Rows are points. The ring and each string are closed loops that go straight from each point to the next, and from the last back to the first. Before rounding, they use only three directions, however many columns there are. How many times does the string pass through the ring? Passing back the other way cancels.

Ring:
[[ 17 -20  33]
 [ 44   5   3]
 [ 47  25 -32]
 [ 26  25 -51]
 [ -1  -2 -39]
 [-21 -40  -2]
 [-25 -53  27]
 [ -9 -40  42]]
String, 22 rows:
[[ 28  -3 -20]
 [ 17  15 -19]
 [ 36  37 -23]
 [ 27  23  -4]
 [ 17  -9   2]
 [  5   2   5]
 [  5  -5   2]
 [ 13 -24  17]
 [ 22 -48  48]
 [ 17 -29  51]
 [ 35 -30  38]
 [ 29 -17   9]
 [ 23  -5  -2]
 [ 46   1 -12]
 [ 16   7 -15]
 [ 17  39 -40]
 [ 32  56 -79]
 [ 35  11 -59]
 [ 20  -6 -26]
 [  8   8 -27]
 [  8  42 -59]
 [  9  16 -26]]
Times through: 1

Ring, 6 rows:
[[ 39  28  26 -16  19 -12]
 [  3   1  18  -4   3 -24]
 [-18 -36  -3   6  20 -45]
 [ -7 -46 -13   9  45 -54]
 [ 27  -7  -8 -38  67 -31]
 [ 46  29  13 -46  47 -10]]
String (28 x 6):
[[ 60  48  29 -36  30   0]
 [ 46  45  29 -41  20   1]
 [ 24  22  18 -36  21 -11]
 [ 25   2  12  -5  30 -27]
 [ 31  14  26   9  10 -21]
 [ 17  22  35   3 -15 -13]
 [ -3  12  23 -20  -9 -15]
 [-14   1  20 -15 -11 -20]
 [-10  -6  10 -21   8 -25]
 [ -2  -9   6 -20  21 -28]
 [-35 -29   2 -13   2 -36]
 [-35 -41  -4   0  10 -45]
 [-15 -25  -3 -19  26 -37]
 [  7 -13   1 -14  34 -33]
 [  3 -33  -5  10  40 -47]
 [  3 -14  -2 -25  37 -32]
 [ 12 -18  -1  -6  42 -38]
 [ 16 -49 -16  28  67 -62]
 [ 19 -27  -8   2  58 -46]
 [ 24 -26 -10  -4  66 -45]
 [ 28 -20 -18 -34  83 -40]
 [ 22   2 -12 -71  72 -22]
 [ 21   4  -1 -49  51 -22]
 [ 22  -2   4 -21  42 -28]
 [ 44  12   6 -28  55 -22]
 [ 32   3   8 -15  43 -26]
 [ 24  11   8 -37  38 -19]
 [ 35  32  16 -56  35  -5]]
Times through: 2

Ring:
[[-10  -4 -40   6 -47 -36   1 -63 -37]
 [  5   2 -28 -16 -20 -37 -28 -37 -13]
 [ 15  15 -11 -25   5 -34 -38   1   6]
 [ 25  32  13 -26  21 -31 -33  45  13]
 [ 21  41  22 -13  22 -27 -12  67   8]
 [  0  36   2   7  20 -22  12  54   1]
 [-14  20 -23  17  -2 -24  21   9 -14]
 [-17   7 -35  17 -28 -29  17 -31 -29]]
String, 26 rows:
[[ 12  33  11  -4   1 -29  -1  38  -8]
 [ 11  47  23   5  21 -23  14  79   1]
 [  0  46  12  13  32 -18  23  82   6]
 [ -1  32   0  12   1 -25  18  36 -13]
 [-14  31 -12  23  10 -20  31  39  -9]
 [-26  25 -29  28  22 -17  32  31  -1]
 [-10  19 -24   8   9 -25   6  12  -3]
 [ -2  16 -17   3 -13 -30   2  -4 -17]
 [ -5  11 -22   8 -33 -33   8 -26 -31]
 [ -8  11 -28   4  -9 -29   0 -12 -13]
 [-17  -2 -45  11 -36 -33   6 -55 -31]
 [-15 -13 -51   9 -69 -40   4 -95 -52]
 [  1   3 -24  -1 -50 -39  -4 -51 -38]
 [  2  12 -19  -5 -13 -32 -10 -12 -13]
 [ -3   2 -36 -10  -8 -33 -23 -32  -6]
 [  3  -2 -36 -19 -12 -36 -36 -42  -5]
 [  8   3 -32 -27  11 -34 -48 -21  13]
 [  5  17 -17 -13  12 -30 -22  10   6]
 [ 11  18  -9 -15   2 -32 -23   8   0]
 [ 13  22  -7 -20  22 -30 -30  26  14]
 [ 32  34  15 -39  43 -31 -53  61  33]
 [ 22  34   9 -26  42 -27 -35  61  28]
 [  9  24  -4 -10   9 -29 -14  24   1]
 [ 16  36   9 -15  36 -25 -20  62  20]
 [ 19  43  19 -14  39 -24 -16  78  20]
 [  7  25  -5  -5   5 -29  -8  23  -3]]
Times through: 0

Ring, 6 rows:
[[-23  12   7   1 -17  36 -16   6 -10   6 -30  24]
 [-26  -9 -13  -2 -15   5 -32  -2   4  -3 -52 -11]
 [ 11 -13 -28   2   8 -32  -7 -13  15  -6 -30 -15]
 [ 36   9 -18   2  19 -38  22 -12   3  -7  20  -5]
 [ 31  23  -2   4  14  -9  28  -5  -7   0  28  23]
 [ 11  23   7   5   1  22  16   1  -9   7   5  40]]
String, 25 rows:
[[ 28  16   5  16  15  37  32  -6  10  20 -15  86]
 [ 16  12  -3   6   7   9  13  -5   2   6  -7  33]
 [  8  29   4  -5  -3  -8  10   4 -24  -7  36  -8]
 [ 40  31   0   3  17 -17  37  -4 -13  -2  51  18]
 [ 53  14 -13   9  29 -26  41 -14   8   1  26  30]
 [ 30   5 -15   6  16 -21  18 -11   8  -1   2  13]
 [  4  15  -8  -6  -3 -23  -2  -1 -14 -11  17 -26]
 [ 16   6 -20  -4   6 -44   2  -8  -5 -14  15 -35]
 [ 38 -25 -42   9  27 -51   9 -25  35  -4 -37  -3]
 [ 31 -31 -42  11  25 -39   3 -25  41   0 -58   8]
 [  7 -11 -28  -2   4 -39 -12 -12  10 -11 -23 -31]
 [  0   2 -16  -4  -2 -24 -10  -5  -3 -10  -8 -26]
 [ 13  -9 -22   5   9 -18  -2 -12  16  -1 -32   4]
 [ 35 -29 -40  13  27 -36   7 -25  41   2 -54  16]
 [ 40 -18 -40   5  27 -62  12 -23  27  -9 -15 -19]
 [ 12  11 -14  -5   3 -34   2  -5  -9 -12  18 -30]
 [ 17   9 -13   1   7 -21   8  -7  -2  -5   6  -5]
 [ 15   7 -11   4   7  -9   8  -7   3   0  -6  11]
 [ 17  22  -4  -2   4 -18  13  -2 -15  -7  30  -7]
 [ 35  36   5   2  13  -9  36  -1 -19  -2  54  20]
 [ 39  23   4  13  19  19  40  -6   3  14  12  69]
 [ 21  13   0  10  10  19  21  -5   5  11 -10  54]
 [  5  10  -5   2   0   2   2  -3  -3   0  -8  11]
 [ -5  28   8  -5 -11   7   1   7 -25  -4  22  -2]
 [ 23  24  14  16  10  52  33  -1   3  22  -9  95]]
Times through: 2
